Every row gives one point. To make a cloud, some directions were put in groups of two or more. Within a group, all points are equally far from the middle, so they leave a hole (a ring in 2 directions, a hollow ball in 3). The other directions are filled evenly. Then the cloud was stretched, turned, moved and blurred a little. How many holes are there, and how many directions does each take, smallest first?
(in the rows, 128 means zero)

Cloud (20 x 3):
[[147 180 190]
 [114 136  76]
 [ 86  54 151]
 [174 108  92]
 [179 198 110]
 [218 130 108]
 [120 168 180]
 [192 116 100]
 [113  90  69]
 [ 57  72 162]
 [106 146 180]
 [ 93 173 122]
 [ 91 140 175]
 [120 107 180]
 [123  58  93]
 [ 87 143  82]
 [185 185 101]
 [ 99 178 130]
 [155  81 155]
 [ 82 140  80]]
Holes: 1 (2)

Cloud, 30 rows:
[[184 108 171 166]
 [169 129 148 217]
 [127 147 173  63]
 [104 135 146 213]
 [192 112  95 120]
 [151 200 132 164]
 [119 152 200 133]
 [ 87 206 160 151]
 [117 139 128  46]
 [180 124 154 103]
 [143 217  91 124]
 [184 108  87 200]
 [ 67 191 163 136]
 [148 216  92 124]
 [ 85 168  87  75]
 [153 128  71  98]
 [140 194  78 123]
 [187 118 167 166]
 [ 96 128 188 110]
 [165 174 107 170]
 [183 159 123  69]
 [ 87 108 120  88]
 [189 126 117  98]
 [ 80 176  90  96]
 [ 98 147 129 198]
 [153 119  84  84]
 [ 89 107 186 174]
 [189 167 129 157]
 [156  78  75 124]
 [158 166  97  46]]
Holes: 1 (3)

Cloud:
[[118 132 113  99  97  49]
 [124 107 116 189 179  80]
 [ 99 107 160 198 165 102]
 [ 69 173  87  63 156 102]
 [ 77  71 163  88 174 156]
 [116  72 170 146 227 172]
 [127  82  76 128 137 101]
 [163 133 127 155 157  59]
 [124 126 134 172 173 224]
 [193  85 180 155 133 122]
 [ 73 161 158  97  90  69]
 [140  99  65 124 147 142]
 [ 91 200 183 140 135 174]
 [ 52  86 108 132 159 107]
 [172 151 205 148  87 128]
 [118 175  66  82 131  84]
 [157  97 183  83 137 124]
 [122 175  56 116  69 134]
 [ 45 101 150  79 118 119]
 [115 146 127 199  78  96]
 [162 185 110 131 166  93]
 [138 147 127 199 198 183]
 [ 99 133 200 186 134 199]
 [182  72 168 150 119 132]
 [148 110 125 192 200  95]
 [ 37 184 156 134  93 124]
 [136 104 182 203 110 193]
 [137 125 204 108 183 110]
 [120 123 195  86  74 152]
 [ 94 134 146 125 177 226]
 [ 60 103 127 167 134  96]
 [ 76 200 159 151 154 170]
 [133 104 144  89  64 104]
 [157 109 151 160  58 170]
 [112 121 103  52 130  90]
 [180 105 162 186 163  90]
 [165  72 106 123 150 132]
 [ 45 155 149  86  67 107]
 [ 62 105  94  93 184 174]
 [103  97 223 131 168 157]
 [120 147 130 189 213 178]
 [ 75 162  63 168  99 154]
 [ 77 126 100 165  61 160]
 [172 147 131 191 137 195]
 [ 90  78 165  82 190 162]
 [128 126  89  58 132 108]]
Holes: 3 (2, 2, 2)

Cloud:
[[157  83  97 112 102 173 156 122]
 [ 96 104 215 110 167  64 119 136]
 [146 101 134 115 181 164 187 110]
 [148  96  78 195 104  93 153 195]
 [ 83  91  58 146 180 164 118 147]
 [132 120 127 153 207 171  87 106]
 [107  58 187 154 160  34 158 126]
 [ 88 155 132 139 108 138  39 171]
 [165  88 150 179 155  81  81 119]
 [119  69  51 167 174 136 156 139]
 [176 112 152  99 169 102 164 116]
 [151 102  90 146 213 117 200 159]
 [ 86 132  72 124  72  91 100 200]
 [107 138  97 137 128 119 129 243]
 [ 32 118 142 200  67  88 122 125]
 [189  85 106 137 158 180 110 123]
 [195 137 148 124 151 176 102 125]
 [184  92 108 174 111 119 152 196]
 [ 80 205 102 147 136 147  61 112]
 [ 71 114 145  87 117  48  78 112]
 [156 144 196 132  79 119  97 116]
 [ 99  61  91 117 120 170 163 205]
 [ 17  79 131 148 100  79 181 159]
 [ 72 107 115 129 155  50 183 218]
 [142  62  83 146 111  79 152 128]
 [ 90 103  95 124 169  52 160 218]
 [136 131 131  61 110 129 137 115]
 [ 30 126  93 158 186 112 111 126]
 [129  74 162 136 121 128 118 204]
 [139  76  69 124 142 108 186 151]
 [132  85 153 111 148  87 155 213]
 [164  55 147 172 168  85 188 166]
 [103 187 188 105 178  64 103 104]
 [136 176 165 164 103  59  97 103]
 [133 153 169 144 160 175 196 180]
 [109 133 137 136 216 120 217 141]
 [ 81 117 148  73 156 114  83 156]
 [ 51 149 125  98  85 191 133 159]
 [ 56 130 158  86  79 116 182 161]
 [ 63 185 187 119 111  41 100  97]
 [148  97 173  98  91 118 105  84]
 [115 199  71 180 119 147 118 147]
 [151  84 101 120 179 150 134  90]
 [ 56 133 149  96 127  65  78 168]
 [ 75 114  68 211 112 121 140 194]
 [ 65  90  81 216 125  73 126 153]
 [ 59 188 162 108 110 116 167 191]
 [132 159 123 158 204 187 172 147]
 [114  37 145 114 170 118 184 134]
 [ 42 121 121 147 117 136  40 122]
 [ 75 113 241 124 127  93 128  94]
 [ 86 161 107 159  89 202 143 117]
 [107 140  80 199 172 117 115 213]
 [ 64  96 208 145 112 145 182 136]
 [121  34  86 136 107 131 151 200]
 [ 36 122 192  83  77 107 122 112]
 [109 128 100  62  83 126 121 143]
 [116  82  79 162  93 114  49 139]
 [113 106 137 200 109  51  78 131]
 [ 41  97 149 135 136 126 182  86]
 [150 118 142 111 182  41 120 143]
 [153  98 162 131 127 208 121 150]
 [ 70  43  92 167 134  79 129 113]
 [157  86 141 142 151 121  60  89]
 [123 142 100 211 159 151  77 160]
 [144 129 122 191 124  44 150 187]
 [ 22 132 177 161 111 127 191 147]
 [ 52 101 109 119 143 141  94 196]
 [ 79 115 104 101  71 177  59 155]
 [143 119  86 169 207 126 137  97]
 [112 195 123 139  63 167 131 173]
 [ 56 157 165 163 104 174 103  69]
 [173 119 141 148  92 111  65 122]
 [ 76 207 166 174 139  72 180 164]
 [ 23 103  98 181 165  68 160 176]
 [ 43 133 199  80 145 120 137 107]
 [127 107  94 111  75 107 115 212]
 [123  94 179 145  84 185 143 101]
 [160 167 112 106 155 183 141 184]]
Holes: 1 (8)

Cloud, 75 rows:
[[ 69 124 113  76  87 145 182 137]
 [106 103  93 159 212 110 141  94]
 [148 164 151 102 102  90 106  85]
 [ 96  84 117 132 171  73 170 159]
 [148  84  85 148 179  58  81 135]
 [ 97  92 184 208 137  91 156 125]
 [177 124 180  66 126 140 126 141]
 [133 124 129 122 163  43 133 182]
 [156 196 189 172  80 145 132 165]
 [182  94 124  82 114 141 174 112]
 [106 113 140 175 185 160  25 166]
 [141 113 119 139 184  54 115 162]
 [106 132  94 206  92 103 136 149]
 [ 67 142 192 137 168 155 173  61]
 [105 179 212 177 111 124  67  96]
 [ 95 120 154 120 163 149  88 104]
 [ 29 125 137  26 155  97 139 156]
 [ 58 116 113  99 182 127 110 102]
 [140 128 146 211 109 179 153 124]
 [114  70 198 186 106 113 200  66]
 [112 168 196  83 167 107 161  91]
 [ 91 153  50 159 141 101 210  83]
 [ 70 110 172 115  92 118 220 127]
 [120  89  75 142 212 103 161 115]
 [103  74 125  66 107  94 143 175]
 [107  78  82  83 124 177 157  85]
 [125 107 141 139 182 176 163  55]
 [172  96  99 185  88  74  97 132]
 [109  62  85 130 118  89 217 101]
 [ 83 103  91 130 158  44 168 133]
 [120 157 158 136 112 119  92  71]
 [ 90  41 158 137 164 115 148 176]
 [124  93 105 133 204 151 131 199]
 [106 197 105 111 165  51  81  84]
 [127  58 110 157 221 178 172  97]
 [ 68 161 149 149 175 177 157 150]
 [117 147  72 183 104  85 186 105]
 [180  74 168 119 118  89 124 116]
 [ 73 140  38 130 177 114 168  88]
 [ 80 155 166  83 111  56 158 120]
 [137 169  70 151 125 131 131 113]
 [131 143 147 195 123  92 190 142]
 [156 162  95 112 124 120 134  60]
 [ 56  61 175 163  96 131 132 130]
 [ 56 142 178  96 180 178 181 121]
 [ 35 147 115 171  50 121 191 109]
 [165 156 125 217  98  95 174  95]
 [105 124 108 214  85 159 117 166]
 [114 101  96 160 165 112 170 166]
 [155  56 136 139 120 207 142  81]
 [ 96 168  81  94  79 105 163 191]
 [153 173 149  47 107  84 143 132]
 [118 116 108 139 166  88  39  92]
 [129 161 228 131 100 140 208 130]
 [ 64 121 182 206 122  97 196 148]
 [123  82 147 136 213 125  97 106]
 [ 85 187  86 182 144 111 134 161]
 [102  79 110 159 167 169  60  69]
 [ 51 139 123 226 176  95 149  93]
 [129 106 133 181  94  58 117 104]
 [139 192  99 168  75 112 139 113]
 [ 94 192 147 117 173 146 211 143]
 [110 176 126 119 132  85 206 207]
 [137  69  27 131 129  75 149 134]
 [ 58 155 147 197 172 107 109  54]
 [ 97 128 134  99  91 107 228  92]
 [143 131 161 241 146  57  84 105]
 [135  90 128 164 146 153 222 129]
 [112 172  68 100 199  49 144 169]
 [110 106 206 194 107 122 235 108]
 [140 158 124 207 183 112  67  95]
 [112 103 158 155 147  55 127 102]
 [ 85 119 115 182 156 188 131 176]
 [ 57 142 143 165  55  87 142  68]
 [ 93 196 168 126 106 125  77 125]]
Holes: 1 (3)

Cloud:
[[113 138  64 138 126 169  78 147 149]
 [131 140 135  55  53 106  99 164 102]
 [ 92  87  70 107 158 140 111  63 150]
 [126 106  23 108 209 126 194  75 205]
 [121 155  75 105 117 148 179  51 104]
 [131 122 114  24 143  85 123 167 103]
 [125 144  55 127 157 159 112 172 177]
 [120 135 158 103 149 158 176 154 110]
 [142 114  73 159 126 121 127 107  82]
 [143 122  73 110 176 137  97 191 199]
 [129 120  52  82 165 150  67 131 179]
 [185 151 156  53  54 167 163 145  97]
 [151  88  46 153 159 140 157 102 104]
 [214  97 115 125 100 113 133 138 176]
 [156 133  80 123  79 181  62 140  72]
 [162 195 121  68 129 161 164  94 137]
 [169 190 108  76  87 103 150 170  91]
 [142  85  61  44 121 134  59 176 157]
 [ 77 151 134 124 152 162 123 115  99]
 [194 129 147 123  86  71 126 158 131]
 [120 178  87 121 127 166 160 111 149]
 [ 69  79  99 124 122 123 165 111 103]
 [124  66  70 157 140 147 130 129 112]
 [198 122 115  94  89 100 119 193 105]
 [170 146 222  88 130 100 195 138 141]
 [162  86 145  63 146 131 149 131 177]
 [190 137 102 131  75 111 130 140 160]
 [ 99  96 115  89 175 142 184 113 169]
 [173 164 158  83 107 168 120 206 110]
 [168 178 185 147 124 104 139 112 118]
 [173 142 142  94 151 131 124 211  83]
 [190 129  62  58 102 137  74 149 116]
 [108 105  57  88 190 149  47 209 174]
 [140 122  67 103  92 120 120 190 155]
 [163 121  37  46 118 131  64 174 116]
 [132 158  26 145 131 134 156 116 100]
 [116  94  31 151 151 148  92 109 139]
 [202 143  86  94 106  95 126 185 123]
 [159 159 182 148 119  85 129 119 110]
 [136 108  65  97 167 157 204  61 108]
 [166 110  52  46 146 194 100 176  91]
 [130 132  30  75 175 188  62 166 124]
 [146 114 168 171 112 157 167  91 125]
 [128  52  96 108 179 158 125 114 134]
 [113 117 120  41 196 116 114 165 141]
 [199 111 186 148 167  99 135 113 148]
 [112 129  21 114 123 170 120 174 100]
 [153 115 155 103 102 122 154  55 166]
 [123 154  65 127 152 107 188 142  87]
 [195 111 122  65 101  94  96 120 105]
 [147 150  16 134 125 149 115 127 115]
 [ 76 130  90  49 158 157  80 146 153]
 [129  68 138 115 162  48 137  68 140]
 [ 96 140  52  84 137 134 180  96  83]
 [181 114 130 153 111 155 103 112 139]
 [106 103 213 121 116  72 138 116  96]
 [ 73 143 138 101 158  58 115 100 162]
 [183  74 128  95 159  51 186 102 156]
 [143 128 212  99  96  87 156 100  59]
 [177  96 109  66 137  50 131 132 175]
 [144 119 138  50 105 138 125 135 173]
 [ 97 104  56  73 127 116  79  97 148]
 [125 134  69 125 214  93 129 181 173]
 [ 87 138 177  92 144  97  98  97 107]
 [145 142  85  74 218  94 190 104  99]
 [111 142 116 104  70 163 113  98  95]
 [ 81 104  35  50 143 146 117 136 130]
 [189 183  65  96 151  96 104 152 108]
 [193 151 144 119 180  88 120  90 155]
 [112  95  44  57 179 163  94 158 158]
 [146  97 195  41 121  82 117 149  80]
 [218 120 196  74 146 137 170 103 130]
 [ 80  87 195 107 156  79 153 136 113]
 [134  98  87 134 230 127 145 142 160]
 [ 81 139 100  99 216  98 135  80 176]
 [111 136 138  49 176 127 143 154 139]
 [184 186 163  92  92  61 192  95 131]
 [ 89 127 121 117 226  98 185  61 156]
 [166 124  89  70 129  99 200  99 197]
 [116 121  55 103 249 101 131 133 192]
 [159 171 165 122 118 115 151 136 196]
 [121 114  71 106 226 109 120 133  95]
 [ 92 120 162  94 168  65  98  86 155]
 [125 133  90 158 125 168 205  81 102]
 [144  89 182  83 197  69 175 117 168]
 [131 153 155  88 132  69 139  72 108]
 [100 126  48 103 105 141 122 177 150]
 [119  57 156 115 214  87 113 123 147]
 [145  78 177  70  87 163 105 100  85]
 [164 129  83  63 192 172 159 130 123]
 [168 145  70 143 136  55 128 128 182]
 [142 129 210 149 123  66 180  94 111]]
Holes: 3 (2, 2, 3)

Cloud (93 x 9):
[[119  79 130 129 118 127 191  84  51]
 [171  69 121 161 156 111 193 118 146]
 [176 146 109  94 209 109 134 135 125]
 [158 129 137 113 173 159 136  94 147]
 [200 179 109 119 166 109 186 120 137]
 [172  92 143 127 127 135  61 143 186]
 [176 117 149  85 123 139 170 205  84]
 [120  48  76 130 132  36 163 143 170]
 [191  88 141 115 153 169 158  88 170]
 [ 85  51 184 136 103 147  90 100 143]
 [126 155  93 156  18  65 143 132 145]
 [183 166 129 106 151 107  93 114 140]
 [146 107 109 127  93  87 113 174 190]
 [148 109  78 167 205  72 159 135 186]
 [138 136 183 130 137 116  86 166 193]
 [125 172 156 112  69  66 165 154 122]
 [194  96 165 117 112 165 128 125  83]
 [107 109 132 182 115 124  96 113 164]
 [168 136 128 100 136  65 200 172 159]
 [109 100 183 189  59 124  91  59  72]
 [150 101 136 113 155 149 161  89 125]
 [166 126 114 144 156 110 153  92  40]
 [164 160 151 118 113 178 122 137 163]
 [124  73 211 161  91 149 175  89 115]
 [148 177 100 161 121  78 108 157 131]
 [162 108 127 150 163 165 161 100 112]
 [166 126 101 110 194 169 157 119  91]
 [112 102 125 145  99  73 186  99 149]
 [159 184 110  85 115 156 198 133 114]
 [160 175 153  87 111  85 111 130 144]
 [188 120 143 107 118 167 249 113 111]
 [163 217 118  81 121 118  98 134 151]
 [ 95 162 103 158 128  56 183 155 161]
 [170  76 158 141 118 171 191  52 118]
 [149 129  70 149 103  93 100 180 108]
 [147 173 113 124  91  91 137 128  96]
 [122  90 157 117 176 132 135 132 153]
 [ 91 126 112 184 183 125 108  86 189]
 [142 134 141 120 119 215 169 131 118]
 [127  65  75 107 139  86 187 115 105]
 [ 95 149 167 184 102 167 181 172 126]
 [169  89 197 113  94 135 143 207 141]
 [119 142 128 110 121 167 167 149  89]
 [125 155 120 148 135 148 122  96 182]
 [144  85 136 142 165 131 131 196 160]
 [127  87 132  65 165 126 196 194 131]
 [104 108 161 186  67  93 110 157 107]
 [127 104  67 138  97  51 145  97 177]
 [190 102 113 102 100 134  67 125 104]
 [139 148 213 133 152 155  93 174  75]
 [180 164  94 158 167  99 119  84 132]
 [114  89 121 174  78  81 202 130  69]
 [154 104 127  88 165 152 203 134 120]
 [ 89 187 134 131 111 134 165  96 137]
 [165 135  62 124 102  83 204 130 137]
 [146  78  83 136  83 124 209 170  42]
 [172 121 122  85 139 147 224  60  56]
 [165 100 103 154 178 140 184 161 167]
 [107 161 106 175 107  88 182  52  83]
 [126 134 144 197  86  74 132 101 175]
 [127 106  90 120 122 106 123  45 131]
 [130 154  60 160 155 175 134  46 115]
 [122 120 109 144 150  32  97 123 167]
 [160  85 121 168  91 212 158 147  81]
 [172 130 133 148 245 133 145 109 120]
 [144 108 214 107 186 201  51 158 132]
 [102 152  80 149  53 115 125 154 175]
 [168 145  43 112 204 115 187 102 118]
 [175 184  90  92 108 127 234 135 106]
 [170  67 138 149  96 188 160  98  83]
 [126 137 164 136 112 150 160 141 190]
 [104 117 124 159 169  64 205 130 137]
 [169  83 140 147 168 202 153  53  88]
 [176  35 139 194 161 128 122 130 150]
 [158  81 140  82 154 167 137  90 166]
 [156 152 123 161 144  48 134 237 154]
 [189  44 136  94 134 127 138 190 171]
 [146  93 184 162 118 136  79 183 172]
 [231  76 122  78 199 138 206 213 137]
 [ 88 155 132 219 112 110 121  25  91]
 [ 86 112  92 127 140 159 187  75 133]
 [ 57  95 126 152  58 100 133 202 131]
 [180 135 118 175 166  94  86 175  97]
 [ 84 175 146 155 149 152  73 175 202]
 [155  65 165 120 196 184 148 110 111]
 [182 153 161 133 185 160 141  83 128]
 [212 144  72 136 174  77 135 115 109]
 [183 129 144 144 142  97  63 140 143]
 [164 156 121  45  88 143 179 124  76]
 [129 110 118 110 102 112 147  97 148]
 [113 101  77 126 180 136 137 124 196]
 [105 208 163 175  70 159 110  86 120]
 [168 199 154 136 143  59  71 147 147]]
Holes: 0
